Each row is a point. The points of each table are mixes of a few directions, plus a little noise. Count the directions of each table, and those that both share. Where both have some left over, give the other angles between the two spaces (their principal angles), to ten degrees, smallest first.

First:
0:  .00  .09 -.18
1: -.01 -.24  .47
2: -.01 -.23  .46
3: -.01 -.20  .39
4:  .02  .48 -.94
5:  .01  .10 -.20
Second, 4 rows:
0:  .53  .06  .14
1:  .46  .15  .22
2: -.26 -.20 -.24
3: -.73 -.02 -.11
Directions: first 1, second 2, shared 0; angles 70

First (6 x 4):
0: -.16  .07 -.38  .04
1: -.46 -.26 -.94  .53
2:  .17  .07  .18 -.27
3:  .07 -.01  .57  .14
4: -.11  .39  .40  .13
5:  .47 -.26  .19 -.55
Second (6 x 4):
0:  .38  .51  .33 -.86
1: -.13  .25  .44  .26
2:  .22 -.38 -.24 -.24
3: -.26 -.41 -.29  .59
4: -.24  .12 -.55  .11
5:  .05 -.08  .31  .15
Directions: first 3, second 3, shared 3

First (7 x 6):
0: -.25  .11  .58 -.35 -.36 -.44
1: -.25  .01 -.71  .56  .05  .17
2:  .29 -.02 -.22  .38  .31  .69
3: -.27 -.19  .54  .33 -.27  .55
4:  .13 -.54 -.13 -.19  .12 -.10
5: -.05  .28  .00 -.08 -.06 -.21
6:  .39  .35 -.06 -.65  .20 -.66
Second (6 x 6):
0:  .40 -.38 -.39 -.38  .32 -.28
1:  .13 -.02 -.10 -.03  .13  .07
2: -.94  .09  .64  .10 -.82 -.38
3:  .37  .01 -.25  .03  .33  .24
4:  .39 -.11 -.28 -.11  .35  .10
5: -.39  .37  .37  .36 -.35  .29
Directions: first 4, second 2, shared 2

First (10 x 9):
0: -.49  .15  .07  .32  .40 -.09 -.28 -.17 -.83
1: -.03  .37  .57 -.08 -.01 -.09 -.07 -.36  .66
2: -.27 -.08 -.09 -.01 -.18 -.02  .01  .01 -.41
3:  .94 -.29 -.63 -.17  .22  .23  .23  .59  .50
4: -.76  .15  .51 -.02 -.23 -.16 -.10 -.47 -.02
5:  .22  .26  .22  .08 -.50 -.03 -.07  .00 -.03
6:  .26  .18 -.36 -.25  .22  .07  .37  .05 -.52
7:  .06 -.25 -.47 -.36  .79  .12  .32  .10  .14
8:  .54  .08  .21  .10 -.25  .01 -.13  .12  .82
9: -.52 -.54 -.02  .34 -.49 -.05 -.34  .17 -.25
Second (7 x 9):
0:  .13 -.11  .34  .24 -.05 -.15 -.11 -.19 -.05
1:  .19  .50 -.08 -.29 -.19 -.05 -.85  .60  .32
2:  .03 -.43  .45  .23 -.20 -.55  .27  .00 -.54
3: -.12 -.12 -.50  .28  .40 -.23 -.29 -.45  .14
4:  .07  .01 -.70 -.15  .47  .08 -.44 -.28 -.12
5: -.38  .09 -.19 -.11 -.05  .40  .73  .13  .35
6:  .09  .05  .68 -.20 -.38  .52  .69  .19 -.11
Directions: first 5, second 5, shared 1; angles 50, 50, 60, 70

First:
0:  .33 -.48 -.94 -.02  .44  .06  .55 -.18 -.16 -.47  .09
1: -.16  .28 -.22  .07 -.27  .07 -.17 -.32 -.25  .17 -.08
2: -.23  .35  .03  .06 -.36  .04 -.30 -.24 -.18  .28 -.10
3: -.13  .02  .33  .10  .22 -.19 -.01  .10  .29  .06 -.01
4:  .17 -.16  .30 -.16 -.03  .07  .03  .37  .09 -.09  .08
5: -.32  .09 -.32  .33  .41 -.33  .15 -.49  .16  .09 -.11
6:  .11 -.28  .29 -.02  .37 -.14  .21  .34  .35 -.17  .09
7:  .30 -.08 -.31 -.25 -.41  .40 -.02  .07 -.42 -.13  .07
8: -.11  .26  .84 -.08 -.36  .01 -.41  .35  .13  .29 -.01
Second, 11 rows:
0:  .08 -.04  .02  .25 -.13 -.32  .16 -.32  .06  .09  .08
1: -.73 -.44  .39  .08 -.04 -.20 -.23 -.16  .06  .23  .16
2: -.05 -.15  .15  .33 -.35 -.30  .50 -.37 -.03 -.36  .22
3: -.26 -.41  .05  .56 -.20 -.27 -.41  .04  .17  .12  .47
4:  .47  .36 -.04 -.29  .09  .17  .22  .04 -.08 -.05 -.36
5: -.32 -.31  .42 -.23 -.18 -.11 -.15  .28  .12  .26  .43
6:  .49  .28 -.28  .01  .06  .27  .00  .24 -.06 -.26 -.19
7:  .42  .40 -.28 -.17  .24  .12  .14 -.14 -.07  .06 -.45
8: -.46 -.35  .51 -.03 -.02  .00 -.47  .16  .08  .28  .03
9:  .15  .32 -.55 -.34  .26  .15  .21  .06 -.07  .00  .00
10:  .19  .33 -.40 -.18  .28  .48  .03  .18 -.18 -.39 -.38
Directions: first 3, second 6, shared 1; angles 40, 80

First, 10 rows:
0: -.24  .14 -.12 -.33  .30  .05  .05 -.17 -.23  .45  .22  .25
1: -.11 -.02  .90 -.06  .04 -.38  .14  .36 -.10 -.70 -.43 -.16
2:  .31 -.38  .29  .14 -.11 -.22 -.07 -.52 -.18  .01  .00 -.65
3: -.22  .24 -.39 -.28  .28  .31  .04  .15  .04  .33  .10  .44
4: -.07  .24 -.44  .43 -.39 -.10 -.03  .23  .15  .01  .30  .41
5:  .79 -.47 -.64  .69  .10  .11 -.05  .40 -.24  .25 -.15 -.05
6: -.56  .39  .21 -.38 -.13 -.04  .01 -.24  .21 -.07  .22  .18
7:  .26 -.35  .37  .05 -.11 -.18 -.07 -.49 -.11 -.08 -.06 -.66
8: -.44  .45 -.01  .01 -.59  .03 -.07  .00  .61 -.43  .17  .21
9:  .24 -.23 -.16 -.27  .62  .41  .05  .27 -.16  .22 -.36 -.01
Second:
0:  .50 -.32 -.27  .48 -.38  .05 -.16 -.20  .18 -.05  .02 -.46
1:  .35 -.23 -.19  .34 -.27  .03 -.11 -.17  .12 -.06  .00 -.32
2:  .21 -.13 -.11  .21 -.16  .03 -.07 -.09  .08 -.03 -.01 -.20
3: -.80  .53  .43 -.75  .60 -.09  .25  .33 -.28  .12 -.02  .71
4:  .36 -.26 -.21  .36 -.28  .05 -.11 -.16  .12 -.05  .00 -.34
5: -.04  .03  .01 -.04  .03  .00  .01  .02 -.01  .00  .00  .03
6: -.94  .63  .51 -.90  .70 -.11  .29  .37 -.32  .11 -.01  .85
7: -.49  .33  .26 -.47  .37 -.07  .16  .20 -.16  .07 -.01  .45
8:  .27 -.18 -.15  .27 -.20  .03 -.09 -.11  .10 -.02 -.02 -.26
9:  .53 -.34 -.29  .50 -.40  .06 -.17 -.22  .17 -.06  .02 -.47
Directions: first 5, second 1, shared 1
